Rows are points. A path goes straight from each point to the next, and from the last back to the first. The post is the endless flat space through its rows: a point in 2 columns, a line in 3, a plane in 4, and so on, so that a path can go around it. How many times does the path go around the post? Going back the other way cancels.

Post (2 x 3):
[[ 17  -8 -40]
 [-22  50  11]]
Path (30 x 3):
[[-23  38 -56]
 [-34 -31 -20]
 [-16 -20  44]
 [ 34  21 -20]
 [ 36  50 -47]
 [-43  95 -30]
 [ 34 -71 -76]
 [ 16 -36 -15]
 [ 26  20  -7]
 [ 28  33 -37]
 [-13  54 -63]
 [-14  -7 -47]
 [-46  20 -27]
 [-14 -19 -55]
 [-12 -67  -6]
 [ 28 -41  10]
 [ 51  -2 -47]
 [-18  80 -15]
 [-25  44 -37]
 [-34 -44  -3]
 [ 22 -33 -13]
 [ 19  10 -15]
 [ 11  49 -38]
 [-18  71 -57]
 [-20  -9 -20]
 [-11 -26   7]
 [ 31 -18 -20]
 [ 26  44 -23]
 [-29  88 -17]
 [-62  92  41]]
Times around: 5

Post (8 x 9):
[[-30  -6   6 -18 -13  -5  -9 -16  49]
 [  4   1  21  24 -40   7 -11  -2 -39]
 [-16  12 -19  10  13 -36 -19  19   0]
 [ -6  -5 -16 -58 -11  32 -18   3  11]
 [ 18 -34 -77 -27  23   9 -18 -24 -32]
 [ 15 -29  10  11  10 -16   1  46 -30]
 [  0 -10 -10  17  20  -4  11 -41   0]
 [ -1   1  -8  -7   5   0 -21  33  34]]
Path (28 x 9):
[[-17 -14 -30 -27  11  10 -26  62 -13]
 [-22 -35  -8   5 -24 -24 -21  -2 -28]
 [ 11 -23  -7 -11  31 -29 -29  22  39]
 [  0   6   2 -11  29 -59  -4  26  40]
 [-11  13   3 -42   7 -20 -49  83  64]
 [ 54 -16 -25  41   8  29 -22  35 -56]
 [ 19 -20 -49  48  -9  27 -14  16 -52]
 [ 14 -57 -75 -39 -14  27   5 -36 -17]
 [-42  31 -17 -42 -21 -23  -8 -11   0]
 [-16 -20  25  51 -11   1  21   8 -69]
 [-40 -54 -18 -36  -6  -1 -25   4   5]
 [-24   2 -10 -59  11  -6 -15  -1  -6]
 [ 56  40  -6  22  19  -1 -37  47  16]
 [ 31  18 -95 -22  34  12 -25   9 -41]
 [ -6 -27 -36   2  28  -4  19 -21  -2]
 [-29  -3 -44 -11 -35 -10 -39 -29 -62]
 [ -4  14 -25 -12  -9  11 -48  72  46]
 [ -2 -11 -64 -60  24  20  -7  -7  46]
 [ -3 -16 -44 -37 -15   4 -23  30  21]
 [ 47  -6 -16  59  51   4  12  40  -6]
 [-29 -37  31 -13  -6  48   9 -29  34]
 [ -2 -32 -17 -50  -5  12 -11 -36 -39]
 [ -6  -2  -9 -31   2 -12 -48  34 -30]
 [-71  15  52  29 -48 -19 -18  16  11]
 [ 13  -9  30  29   1  12 -20  34 -16]
 [-39   1  55 -15 -48  -2 -12 -13  65]
 [-15 -18  10 -93 -15 -23  -8  67  45]
 [-15  12   3  30   8 -18  20  11  80]]
Times around: 2
